Rows are points. The window is the flat piece filled in between its corners: a triangle in 3 columns, a solid with four corners in 4, and so on. A path goes straight from each point to the next, and from the last back to the first. List the points from which the path goes on through the window.

Window, 3 rows:
[[-12  -2  14]
 [  3  10  15]
 [  9 -17 -46]]
Path:
(1): [  3 -43 -20]
(2): [  2 -20  -5]
(3): [-11  28   3]
(4): [-1 37  9]
(5): [-15 -29  41]
(6): [ 48 -20 -38]
(7): [ -4  -2 -27]
(8): [  3  11 -22]
(9): [ -3 -29  -1]
(10): [ 20 -22 -44]
(11): [  5  -6 -60]
(12): [-9 22 12]
(13): [ 18 -12  15]
(14): [ 23 -11 -22]
(15): [-24  22   7]
(16): [  4  17 -51]
Through the window after points: 2, 8, 12

Window (6 x 6):
[[-41   2  17   3 -37 -19]
 [ 50 -23  44   9  32  -7]
 [-49   2 -60 -10 -17  27]
 [  7  32  59  26  14 -51]
 [-22 -22 -11  36   4  -5]
 [ 33   0   5   4 -16 -43]]
Path:
(1): [18  0 38 58 -6 -6]
(2): [ -6  12  16  -7  12 -51]
(3): [-48 -21 -16 -15 -22 -49]
(4): [ 22  14  30  28 -17  -4]
(5): [ -9  22   6  37 -11  24]
(6): [-32 -38 -28 -20  17 -14]
(7): [ -7 -13  24   7  18 -21]
(8): [-7 -6  8 33  1  9]
Through the window after points: 1, 3

Window:
[[ 12  45 -32   6  31  15 -11  45]
 [ 22 -28 -21 -31  27   7 -36  46]
 [ 14  20 -26   6  39   1  30  34]
 [-22  -6  54  15 -18  -2  27  21]
 [ 35 -19 -10   9  32  16 -36 -12]
 [ 15 -27  28  31 -39 -27  -3 -15]
 [-12 -20 -36  60  -8  13 -17 -31]
 [-15 -16   6 -42  38 -29 -42  32]]
Path:
(1): [ 24   3  17  31   2 -29 -15  43]
(2): [-3  1  0  5 -2  7  1  1]
(3): [  9   1  -4 -10   7   1   3   7]
(4): [ 16 -55 -25  22  49 -17 -24  57]
(5): [  2  11  40  54   7 -22  18  59]
(6): [-21 -22  21 -32 -15  19   7 -11]
(7): [-38   8   9 -15 -17  -5  12  14]
(8): [ 37 -27  47  45  19   9  -1  16]
(9): [ 23 -25   3  21  27  13 -25   6]
(10): [ 27  -2 -17  -9  20   7 -29 -18]
(11): [ -4  19 -14 -26  -1  22  -1  33]
(12): [ 29 -24   2  -2  38 -12 -27  33]
(13): [  4  10 -14  31  31 -13  -4  44]
(14): [  5  33   4 -28  -8  41  -5   9]
(15): [ -4   1 -32 -45  18   0 -29  13]
(16): [ -2 -21  20  -6  25 -26 -29  23]
Through the window after points: 1, 5, 7, 9, 13, 15

Window, 11 rows:
[[ -7   8  14  30   1 -27 -15  26  23  24   3]
 [-37   6 -12  45  -8 -20  18   1  -9 -16 -11]
 [ 10   0  -8  -9   8  27 -36 -22 -13 -27  -1]
 [  0  17  13  17  22 -60  25  21  26  16 -20]
 [  5  10 -28 -11   0   9 -24  -2  26 -31  22]
 [-10  15 -17  -1   8  52  10  11  -9 -23   6]
 [  8 -23 -42  20  12  26  -5  -3 -15 -18  11]
 [ 29  27 -25  -3 -24  33   0  -6  13  -8 -11]
 [-24   4  -5  -2  -2 -48   0  32  28  29 -34]
 [ -1  33 -29  -2   0 -11 -10   0 -20   7  15]
 [ -5 -13 -15  -6 -16  22   9 -23 -21 -15  31]]
Path:
(1): [ -4  13 -13  11   9 -10   6   3  20   7  -6]
(2): [-16   7 -11  -1   6  -8 -18 -17  32  21 -12]
(3): [ 21  13  -2   8   5  -5   8  16 -14 -28  -1]
(4): [ 18  -9   3   7 -20   5  10  31 -33 -15 -13]
(5): [-16  16 -30   0  15  24  -3 -13  12 -14   9]
(6): [-10  -2 -26   3  -1   4   5 -19   5  -3  20]
(7): [  3   2   9  -3 -11  13  -7  23 -18 -15  -5]
(8): [-21 -12  -4  11 -27 -17  16  43 -32  -9   6]
Through the window after points: 2, 6

Window (12 x 12):
[[ -3  30  -4 -39  13   3  14  25  20  -9   4 -10]
 [ 22   1  24   0 -12  29 -25 -11 -18  36   3 -36]
 [-27 -11 -49  -7  20  10  53  22  -2 -28  33   3]
 [-44  14   9 -17  -2  11 -16 -32 -24  32  -5 -27]
 [-25   4  25   2 -27   2  40 -32   7  43  -4 -43]
 [-20 -28  52   2  18  -7  17   7 -10  24 -29 -30]
 [-11  25 -25  15   8  11  10 -20  -4  60 -10  11]
 [  6  18  27  -6  -6   8  24 -31 -37   2 -34 -32]
 [ -8 -21 -23  -9  10 -33  18  10  27 -45  31  38]
 [ -9   5 -20  -3  42  21  21 -18  34 -34  11 -10]
 [-16 -14 -10 -17 -24  11   0  -9   2  23 -46 -38]
 [ -7 -32 -20 -46  35  16  55   1  27 -39  34  51]]
Path:
(1): [-19   5  -2 -11   4  15  12   6   7 -11  -1   2]
(2): [ -4 -12 -26 -27  15  -7  41   1   8   0  10 -16]
(3): [  5   0  -2 -16  13 -11  29 -20   0  23  -7 -36]
(4): [-31 -23  16 -17   8  33  16  17   6 -28   8  36]
(5): [-27  18  15  11 -10  32  37  30  -5 -23   5  15]
(6): [  0  -9 -18 -25  19  -2  18 -18  -2   8   4 -22]
(7): [  6 -24  -6 -12  14 -14  -4 -10  -7  19  18 -30]
(8): [ -4  28  16   0 -12  56  18  -5   2  -3 -15   1]
(9): [-23  35  13  -4  -6  16  16  16 -13  -8  10   4]
(10): [  2 -15 -11 -21  22   2   8 -18   9  16   8 -20]
(11): [ -2  -5   3 -10  12  -7  20 -21 -31   9 -14 -23]
(12): [ -4  20  19 -11 -10  24  30 -17   2  -8 -15  -8]
Through the window after points: 1, 3, 5, 7, 11

Window:
[[-31  -6  -1   8   2  26  -3 -10  -4  12  -8 -22   9  -3]
 [-14   2  48  13  18  12  -5  33  10  19 -20   8   6  21]
 [  1 -20 -20 -18 -21  10 -26   2  -7  -2  17  10  20 -14]
 [ -6  -3   0  19  -9  -2  -9   9   9  39   1 -31  22  -5]
 [ -1  17   3   6  26 -20  -4  13 -33   3 -15  12  -1  36]
 [ -8 -21 -23 -21   4  -1 -22 -12   0  29  10  12  -3  15]
 [  3 -17  17  -1   3  11  -8  -8   9   9  14 -40  12  10]
 [-12 -18   4   2  28  17 -21   6  -4  23  23 -12  26 -19]
 [  8 -20 -23  13   1  23  11  -6   9  15  17  -4  16   2]
 [-21  53  -4 -17   2 -17  54  13  19   4  17  -9 -18  22]
 [-25 -29  16  20  14  -8   5  -3  25   6  -4 -26  29 -13]
 [  5  12  36  -5  21  -6  12   0 -15  22 -27  12   3   0]
 [ -2  46  -4  -3  17 -14  35  27  27  -3 -10 -16 -46   6]
 [ -8  30  21  15   7 -23  15   6 -17   9   8  19 -41  20]]
Path:
(1): [-20  -9  11   9  -3  -9  16  19  -3  26   0  -6 -12   8]
(2): [-17 -11   1  -8   4   1   4  12  -2  23  -2 -10  -3   1]
(3): [ -5  30  30  27  18  -5 -13 -12  11 -17   2  -6  18   6]
(4): [ -4   9   4  -1  10   1 -10  -8   1  10   5  -7   6   3]
(5): [-17 -34   5   3   6  16  13  34  -5  21 -13 -15  21   8]
(6): [ -5 -12   6  -4   5  -6  16   9  -6  14   8  -2 -10  25]
(7): [-10  42  -2  16  27   6 -17  -9  13  12 -16 -14   9 -14]
(8): [  0  11   7   5  17   2 -11   1   4  11  -1   5  21   3]
(9): [-16  -4  11  -2  -5  -1  23  19  -7  10   7 -16 -22   2]
(10): [-11 -17   2 -10  19  -3  -2  22 -11  26  -1 -11  -3 -10]
(11): [-17  21   3  34 -10   8   6 -20  32 -12   8 -11  22  34]
(12): [ 18  60   7   1  28  -2  -8 -10  11  -8   1  -1  -4   8]
Through the window after points: 12

Window, 14 rows:
[[ 19  -8 -28 -29  28   4 -17 -21  45  19  -7   7 -26  30]
 [  9  43  -2 -26 -15  22  -4   7  24  -9   0   9 -28  13]
 [ 24  15 -24 -15   5 -39 -50 -11   3  -3  26   5  50 -37]
 [ -3  36  18  33  46  14  36  21 -27   5  29  32  11  -7]
 [ 50 -29  15   6 -12  -6  27 -35 -28 -18 -19  39  27  28]
 [ 27  14 -23 -38  24 -19   2  60 -15 -20   5 -18  16  11]
 [-20 -35 -20 -29  21  35 -13  56 -17 -24  10  10  -9  -2]
 [  6  16  55  37  -1 -41  44  -3 -24 -14   3  22  -6  35]
 [ 23  -4 -10 -19  58  32  -2   1 -41  38  43  35 -33 -41]
 [ -4  20  33 -22  -2   1 -26   3  17   4 -53  15  -4  48]
 [ 22   4 -19 -14  -4  29 -27  -5   9  -1  13 -35  -8  18]
 [ 13   3  15 -23   5  -2  44  31   1 -22 -30 -22  10  -6]
 [ 48  27 -47  -9  38 -32 -15 -31 -15 -27 -12 -18 -22  -2]
 [ 21  -2 -31  -3 -13  27  30  33  14  26 -32 -12 -32   8]]
Path:
(1): [  3   8 -22 -17  -4   2   8   9  -8   5 -14  10  -3  28]
(2): [ 30   7  22   0  13  12   6  21  14   3 -25  -3 -13   2]
(3): [ 42  10  11 -12  45 -14 -22  20  16 -36 -16   5 -21   4]
(4): [ -2  -5 -33 -31   2  11   9  18  -6  18  11  -4   7  16]
(5): [-29  -9 -22 -14  -9  -1  18 -14  -3  27   5 -25  29  37]
(6): [ 32  20  -8 -14  13   6  -3  13   6 -11 -18   7 -28   2]
(7): [ 50  -2  16  -1  41  19 -40  40  30  11 -12  12 -21 -13]
(8): [ -2   9 -14 -18  -8  -1  16 -16  -3   1  -9  -2  -7  34]
Through the window after points: 1, 3, 5, 7

Window:
[[-11  18  11   3  -4 -20  12  11 -14   5  -5 -43 -29 -11]
 [-14 -14 -24  11  31  -4  14  29  16  16   0  15  -9  -2]
 [-12 -30  18  36   2  27 -17  -9   1   3 -19  23  15   7]
 [ -3  25  28  23  17  23  18   5  10  -2  -2  23   3  16]
 [-29   8  18  23  -5   6  -5  28  -2  25 -51   9  -9   2]
 [-18   4   1   8  -5  30   2  20 -60   2  -8  16  34  -8]
 [  6  10  32 -10 -27  36  23  43  36  40  11   1  58   5]
 [ -9  41  12 -18 -36   4  -4  35  60   5  43  -5  46 -17]
 [  8   6 -44  17 -29  20   1  29  36  12  12  -1  17  13]
 [ 11  51  -7   0  39 -31 -30 -27   4  17 -14 -46   8  17]
 [-46 -18 -22 -10  23  23   9  36   0   2   7   5 -29  26]
 [-37  -5   2  22   7   5  24  37   1  -5 -15 -10  13  13]
 [-27 -19   0 -15  11  31  42   7   1   9 -42  30  18  15]
 [-28  14 -22  -3 -29 -44  -7 -36 -58  39  38  -9  36  27]]
Path:
(1): [-19  19  -5  24  -3   5  -2  19  15  37 -10   1  19  -6]
(2): [-44   4  -1   4  -8  24  14 -10   0  23  -5  -4  16 -13]
(3): [  6   5   5   5   0   5   0  46   1   0 -16  20  14  18]
(4): [-12 -15  10  -4  -4 -24 -16  45  -5  -1  -1  11  38  20]
(5): [-16  13 -23   9  12  22  23   6  24  22   7   1 -10  -6]
(6): [-15  26  -4  20   2  19   5  18  21  47   1   5  32  -7]
(7): [-23 -13  19 -21 -23  -2   6  25 -20 -34 -12   2  -1  18]
(8): [-17  -8  18 -10  -6  -5  12  14   9 -12  -5  11  14  25]
(9): [-27  -7 -10  22  12  23   2  19  -2  15  -8   0   0   3]
(10): [-48  20   5   2   7  17  34 -26  -2  41   1 -10  -3   1]
(11): [ 20  -7  -5   4   9  -2 -21  48  -5 -18 -37  16  27  15]
(12): [  9  -2  13 -18   5 -11  -2 -14 -36 -40  17 -17 -12  50]
Through the window after points: 2, 4, 6, 8, 10
